Every row gives one point. The ring and each string are closed loops that go straight from each point to the next, and from the last back to the first. Before rounding, they use only three directions, however many columns there are. Count how often each string passes through the ring. Passing back the other way cancels.

Ring (6 x 4):
[[ 34   9   6 -27]
 [  2  39  17 -15]
 [-38  31   4  -6]
 [-44   4 -19  -8]
 [  3 -22 -37 -25]
 [ 31 -15 -17 -30]]
String (13 x 4):
[[-16  -3 -19 -16]
 [-15  -6  -9 -16]
 [ -2   6 -22 -20]
 [  4  -8 -50 -26]
 [  0 -37 -60 -27]
 [-13 -42 -34 -21]
 [-18 -20  -6 -15]
 [ -5   4 -21 -19]
 [ -7   4 -45 -22]
 [-35 -11 -47 -15]
 [-50 -18 -27  -9]
 [-45 -17 -12  -8]
 [-18  -2  -8 -15]]
Times through: 2

Ring (8 x 9):
[[ 37  13   9   2   5   2 -15  -9  -8]
 [ 21  27   9   8   0   6 -15  -6 -18]
 [ -6  26  -3   7  -7   7  -7  -8 -20]
 [-21  14 -13   2 -10   4   1 -11 -15]
 [-23  -5 -17  -6  -9   0   6 -16  -6]
 [-13 -16 -15 -10  -5  -3   6 -18   0]
 [ 13 -17  -7 -11   1  -5   0 -17   5]
 [ 34  -4   2  -6   6  -3 -10 -13   1]]
String, 12 rows:
[[ 30  27  -5   5   3   4 -16  -6 -13]
 [ 13   9   2   1  -1   2  -8 -11 -10]
 [ 16   8   7   1   0   2  -9 -11  -9]
 [ 28  15 -11   0   4   1 -12  -8  -7]
 [ 54  16  -5   0  11   0 -19  -7  -3]
 [ 60   9  13   0  12  -1 -20  -9  -2]
 [ 38   3  24   1   5   1 -15 -12  -6]
 [ 21   3  21   1   1   2 -10 -12  -9]
 [ 17   9   5   1   0   2  -9 -11  -9]
 [ 26  16  23   6   1   5 -15  -9 -14]
 [ 35  29  25  11   3   7 -20  -6 -19]
 [ 37  36   7  10   4   7 -21  -3 -18]]
Times through: 0
String, 13 rows:
[[ 51  37   7  10   8   6 -24  -2 -16]
 [ 39  21  22   7   5   5 -19  -7 -14]
 [ 22   7  18   2   1   3 -11 -11 -10]
 [ 11   4   4  -1  -1   1  -6 -12  -8]
 [ 36  10  -5  -1   6   0 -13  -9  -4]
 [ 53   9  -6  -3  11  -2 -16  -9   0]
 [ 54   0  14  -3  11  -2 -17 -11   0]
 [ 27  -1  18  -1   3   0 -10 -13  -5]
 [ 28   0  28   1   2   1 -12 -13  -7]
 [ 40  10  27   4   5   3 -17 -10  -9]
 [ 20   9  17   3   0   3 -11 -11 -11]
 [ 14  10  -2   0   0   2  -8 -10  -9]
 [ 34  28 -11   4   5   3 -16  -5 -12]]
Times through: 2

Ring, 6 rows:
[[ 47  16  12 -30  16  -5   9  -3 -16  24  -7 -13   2   7]
 [ 19  45 -23  -6 -19  14   5   5  -5  14  17  10   0  -3]
 [ -5  31 -41  15 -36  12   4  -5 -11   3  13  26 -18  -6]
 [ -2  -1 -26   8 -25   4  14 -28 -18  14  -5  25 -29  -5]
 [ 18 -23   0 -10   0  -7  20 -37 -24  26 -22  10 -28   0]
 [ 47 -15  21 -30  26 -18  13 -19 -27  25 -26 -15 -11  11]]
String (26 x 14):
[[ 17  19 -18   0 -10  -3   1  -1 -20   4  -1   5 -13   4]
 [  3  41 -40  15 -29   6  -6  11 -15  -8  14  15 -12   1]
 [-10  49 -52  23 -44  16  -3   7  -9  -6  23  28 -14  -6]
 [-20  50 -58  25 -56  28   4  -3  -2   3  29  40 -17 -14]
 [ -3  31 -34   5 -38  24  16 -19  -1  23  18  32 -15 -14]
 [  8  20 -23  -1 -23  11  13 -16 -10  19   6  20 -15  -6]
 [ 11  16 -22   4 -15  -1   3  -6 -20   4  -1  11 -17   2]
 [ -8  31 -47  25 -35   4  -6   5 -19 -13   9  22 -21   0]
 [-19  48 -60  30 -52  18  -3   5  -9  -9  24  34 -19  -8]
 [ -8  49 -47  14 -46  26   7  -4  -1  11  27  33 -11 -13]
 [  2  45 -34   2 -37  26  13  -8   1  21  24  27  -7 -13]
 [ 15  29 -18  -8 -20  15  14 -12  -5  24  11  16  -7  -7]
 [ 20  15 -14  -5  -7  -2   5  -6 -19   9  -3   5 -12   3]
 [ 22  23 -16  -3  -7  -3   0   3 -19   4   0   2  -9   5]
 [ 30  41 -15  -8  -5   0  -4  16 -15   3   8  -4   2   6]
 [ 42  50  -3 -26  -1  12   7  10  -3  25  16  -5  13   0]
 [ 45  40   6 -34   3  13  15  -1  -1  37  12  -4  12  -3]
 [ 39  27   5 -29   2  10  17 -10  -5  35   5  -1   4  -2]
 [ 25  13  -6 -13  -3   1  11 -12 -15  20  -3   4 -10   1]
 [ 34  18  -5 -11   7 -12  -3   7 -24   2  -8 -10  -6  11]
 [ 44  29   2 -22  11  -6   1  10 -17  12  -1 -14   4   9]
 [ 47  43   5 -32   7   8   9   7  -4  28  10 -10  13   2]
 [ 39  46   0 -31  -5  19  16  -2   3  38  18   1  12  -6]
 [ 28  36  -9 -19 -10  14  13  -6  -3  29  12   7   2  -5]
 [ 22  16 -11  -9  -7   1   9  -9 -16  16  -2   6 -11   1]
 [ 18  31 -18  -8 -16  12  10  -6  -8  19  10  12  -6  -4]]
Times through: 4

Ring:
[[ 11  20 -24  41   1   6  -1 -10 -21  17  -7 -10  13 -27]
 [  7  35 -29  30 -13  13  -2   3 -29  19   9 -14  25 -26]
 [ -3  41 -27  13 -26  12   4  15 -33  19  28 -17  29 -22]
 [-18  33 -12 -15 -27   2   8  22 -28  14  34 -18  20 -11]
 [-26  20   2 -30 -18  -8   9  19 -20   8  28 -17   7  -2]
 [-31   1  14 -35  -7 -20  15  12 -10   4  20 -14  -8   3]
 [-30 -16  16 -20  -2 -28  32   1  -3   8  22  -7 -20   0]
 [-21 -23   7   8  -2 -29  46  -9  -3  16  25  -1 -22  -9]
 [ -8 -18  -5  32   2 -21  41 -16  -6  20  15   0 -16 -19]
 [  7   2 -16  43   7  -5  15 -18 -13  18  -5  -5  -1 -25]]
String, 22 rows:
[[ -3  22 -13  11  -4   2  -3   1 -20  12   2 -14  12 -17]
 [  5  30 -20  21  -2   9 -12  -1 -24  12  -6 -15  18 -21]
 [ -7  14 -18  20 -18  -4  26   3 -22  21  29  -9   9 -21]
 [ 12  22 -34  54 -12   8  16  -8 -26  26  13  -7  18 -33]
 [ -1   9 -20  34 -11  -4  26  -5 -20  23  21  -6   6 -24]
 [ -6   5  -6  14   2  -8  11  -6 -13  12   2  -9  -1 -15]
 [ -4  -2  -1  15  13 -11   5 -13  -7   9 -13  -8  -9 -13]
 [-11  -1 -14  26 -17 -13  43  -2 -16  24  36  -4  -1 -21]
 [-12  -8  -9  25 -11 -17  44  -6 -13  23  31  -3  -7 -19]
 [-11  -8  -1  13   2 -17  25  -9  -8  14   9  -5 -11 -13]
 [-11 -23   9  15  17 -25  24 -20   2  10  -7  -2 -24 -10]
 [-10 -36   0  41   5 -32  60 -25   1  24  21   6 -28 -19]
 [ -8 -16 -12  41 -10 -20  54 -13 -10  27  33   2 -11 -23]
 [ -8   1 -15  28 -15 -11  38  -3 -17  24  32  -4   0 -21]
 [ -9   7 -10  15  -7  -8  20  -2 -16  16  16  -8   2 -16]
 [ -3   9 -21  33 -15  -4  30  -3 -21  24  27  -6   7 -25]
 [ -1  13 -12  19   2  -1   2  -6 -16  13  -3 -11   5 -18]
 [  1  20 -16  20  -2   2  -1  -3 -20  13  -1 -12  10 -20]
 [  1  24 -15  15   0   5  -8  -1 -21  11  -6 -14  13 -18]
 [ 11  49 -32  26 -10  22 -22   6 -33  15  -4 -19  33 -26]
 [ 10  58 -49  39 -39  26   5  17 -45  29  38 -16  47 -36]
 [ -5  26 -25  22 -25   3  21   9 -28  23  34 -11  19 -24]]
Times through: 2
